Each row of a before or after table is a point. The points were changed in one or more steps. Then noise was added and the rows were shuffled. The steps act on how far a point lies along the listed directions, d1 being the first. What was done? A step turns or swaps two directions, mirrors them in a line or flattens them onto one, adds a multiple of one to another, or multiplies one. Angles are multiples of 10 degrees, from the lower direction toward the higher: turns from -170 to 170, lines from 10 to 170 but not 90. Use the fewest steps. Two steps may share a direction if one is a turn and the other turns, adds or multiplies; they go together, in the order done. Otherwise the lowest direction goes first.

Directions:
(1): [40 24]
(2): [ 24 -40]
Before:
[[-11 -32]
 [ 15  -6]
 [ 34 -17]
 [ -4  19]
 [-12  22]
 [ 10 -26]
 [ -3   6]
 [-38  11]]
After (8 x 2):
[[-48 -71]
 [  1  36]
 [ -4   9]
 [-92  -3]
 [ 80 -12]
 [ 10 -42]
 [-17  36]
 [ 37  -2]]
Steps: multiply d1 by 3; multiply d2 by 1.6

Directions:
(1): [47 25  0 40]
(2): [-26 -20 -37  44]
Before, 12 rows:
[[  27   13    4   30]
 [  31   18   32    4]
 [ -63  -30  -22  -40]
 [  52   14   15   48]
 [  -9  -11   -9   12]
 [  31   14   29  -42]
 [-121  -70  -21  -47]
 [   9   -5  -14  -48]
 [  -3    2  -11   -1]
 [  34   14   13    8]
 [ -82  -27  -13  -38]
 [  12    1    2   15]]
After:
[[-36 -19 -32   5]
 [ -7  -1 -15   4]
 [ 28   7   0 -56]
 [ 26  11  27 -19]
 [  1  -7   1  16]
 [-52 -12 -24  11]
 [-16 -16 -25  24]
 [ 32  18  51 -26]
 [ 10   1   2  15]
 [-83 -59 -54  34]
 [ 23  -2  19  18]
 [ 56  34  61 -83]]
Steps: multiply d1 by 0.4; multiply d2 by 2

Directions:
(1): [-30 -27  57  38 -43   7   0 -25]
(2): [ 18 -14 -34 -13 -36  60  37 -26]
(3): [ 12 -18  -8  45  23 -29  69   5]
(4): [  3  63  14 -22 -45 -32  34  -3]
(5): [  2 -23  23 -51  30 -21  15 -60]
(6): [ 24  49  34  26  40  43   2 -22]
Before (10 x 8):
[[-17  28   0  -6 -12 -36 -11  25]
 [-18 -40  18 -14  31 -25 -44   2]
 [  8   0  -6  -7  16  -9 -10  -2]
 [-11 -63 -18 -42   2 -26   7   2]
 [  2 -25   0   9  -8  28   3   3]
 [-13 -40  28 -31   2  21 -23 -65]
 [  0  -7  -6   0  22 -10  22  -5]
 [ 20  29 -63  -3  -5  -8  38  61]
 [ 17  27 -23 -11  14 -21  10  26]
 [-11 -54  46  34 -25 -41  64 -44]]
After:
[[-27 -33 -25 -40 -90  31 -38 -10]
 [ 11 -15  -6  -9 -28  53  27 -20]
 [ -9 -80  14  97 -31 -48 108  -1]
 [ -1  -8 -16  18  15 -26  37  15]
 [ 53  36 -35  28  45  49  75  16]
 [-23  39  44  17  46 -48 -61  33]
 [ -5   1 -12  35 -38  19  10  54]
 [ 11  26 -13  12  44 -16  -2  30]
 [-44  20  53  17  20 -79 -89  58]
 [  3   6  -3   5  10 -25 -18  18]]
Steps: turn d1 and d6 by 20 degrees; turn d5 and d6 by -110 degrees; multiply d2 by 3; multiply d3 by 2; multiply d4 by 0

Directions:
(1): [ 52 -10  24 -21 -48  41 -38  22  -5]
(2): [-51  12   4 -17 -61  32  45  -7   6]
(3): [ -2  51  37  74  -7  11  -5  12 -12]
(4): [ 27  48 -47  -1 -26  -9 -16 -60  -3]
(5): [ 34   7 -57  20   3  22  42  48  21]
Before, 8 rows:
[[-31 -31 -12 -20   1  -8  61  41   4]
 [ 46 -33 -39 -10  24  -4  13  34  18]
 [-30 -17  27  46  47 -14   9  43   1]
 [ 36 -28  12 -37 -34  16 -55  11   4]
 [ 25   5 -52  12  34 -15   0 -14   9]
 [-33  -6  19   3  -4  -5   1  -7 -24]
 [ 83 -19 -24 -38 -59  45  -1  25   7]
 [ 39  14 -29   8  20   4  -3  12   5]]
After:
[[ -32   28   24   40   -9   -3   -3  -13  -30]
 [  40 -102  -16  -90  -12   29   30   67   22]
 [  52  -21  -64  -36   15   -1  -18  -15   11]
 [  -4  -44   46   -5    0   11  -30   45    3]
 [  40  -79  -75  -72   43  -22   24   18   28]
 [  42  -24  -42  -38   22    2   -3   17   12]
 [ -33   14  -18   49   49  -37   12   -8    1]
 [ -33  -31  -60  -51    3  -32   67   -3    9]]
Steps: turn d1 and d4 by -60 degrees; add -1.5 times d5 to d3

Directions:
(1): [ 22  34  26   3  22 -70  15  18  36 -24 -53 -14]
(2): [-55 -49 -41 -34  12 -59   5   2 -11 -29  13   8]
(3): [ 10 -17 -10  12  78  24 -49 -15 -27 -26 -27 -32]
Before (10 x 12):
[[ -1  15  -5   0  -3 -32  12   7  27  -8 -17 -10]
 [-28 -35 -14  11  -6  30 -13  -9 -39  11  31  16]
 [  2   2  -8 -13 -21 -27  21  13  20   1  14  11]
 [ 25  42  40  24 -22  38  15   5  25  21   0  -6]
 [  6  -8 -11   9   3  21  -7  -2   0  19   5  -1]
 [ 15  22  14  15  -2 -20  15  16  16   8 -19   1]
 [ -3  16   5  -4 -51  44   7  -5  -3  19  35  14]
 [ 39  43  39  27   6   5  -3  12  18  11 -20 -18]
 [  7 -10   1   0  12   1  -7  -2  -1 -19  16  -7]
 [ 14  14   1  12  39 -25   2   6  14  -6 -55 -11]]
After:
[[  -5   -5   10   26  -31   47   -6   -8  -33   31   30   18]
 [ -77  -69  -54  -47   52 -117   -2   14   -9  -58    2   -8]
 [  68   44   36   36    9   50  -13    2   18   19  -16  -21]
 [  27   32   15   16    6   -1   -2    5   26    3  -27  -18]
 [  -5  -10   -8    6   31  -38    0   10    1  -16  -25   -6]
 [ -29   -9  -23  -17   -1  -76   31   16   21  -11  -33   15]
 [ -83  -77  -63  -42   70  -69  -14   -6  -18  -63    7  -16]
 [ -18  -20  -24   -7   23   43  -38  -17  -32  -14   20  -14]
 [   9   -4    6   -4  -14   -5   11    6    8  -11   21    4]
 [ -22  -32  -32  -14    7  -12    0    1    1    6   12    4]]
Steps: turn d2 and d3 by -150 degrees; multiply d2 by 3
